Each point is reached from the start by the listed moves, each made once or not at all, plus a little noise. Is the number of moves made odd or even? Then give how often each move was made.
In the rows, 128 means zero.

Moves:
(1): [187 111 121 126]
(2): [135 170 134 122]
Start: [102 153 129 132]
Points:
[109 196 135 125] => odd (0, 1)
[102 152 130 133] => even (0, 0)
[169 178 128 125] => even (1, 1)

Moves:
(1): [211 129 118 128 121 126 117 134 120 130 120 124]
(2): [118 213 130 132 116 120 114 125 131 129 125 118]
(3): [125 132 186 133 135 124 129 123 127 140 139 121]
(4): [124 119 135 212 125 125 115 129 134 125 128 135]
(5): [121 141 120 126 191 130 127 127 124 117 135 124]
(6): [127 130 129 129 128 173 133 124 125 132 130 133]
(7): [135 131 122 134 127 126 177 132 129 126 122 135]
(8): [128 130 133 130 127 127 118 184 138 140 126 122]
(9): [134 121 137 124 130 132 133 112 193 121 123 138]
Start: [106 116 114 133 130  93  80 109 144 118 160 108]
Points:
[185 202 105 147 107  81  90 175 149 131 137  98] => even (1, 1, 0, 0, 0, 0, 1, 1, 0)
[113 204 121 138 119  88 111 150 220 123 145 110] => even (0, 1, 0, 0, 0, 0, 1, 1, 1)
[110 109 115 223 126 132 121 106 148 116 155 129] => odd (0, 0, 0, 1, 0, 1, 1, 0, 0)
[193 111 113 130 127 140  78  94 200 117 146 116] => odd (1, 0, 0, 0, 0, 1, 0, 0, 1)
[176 225 150 148 181 123 106 107 131 126 167  93] => even (1, 1, 1, 0, 1, 1, 1, 0, 0)
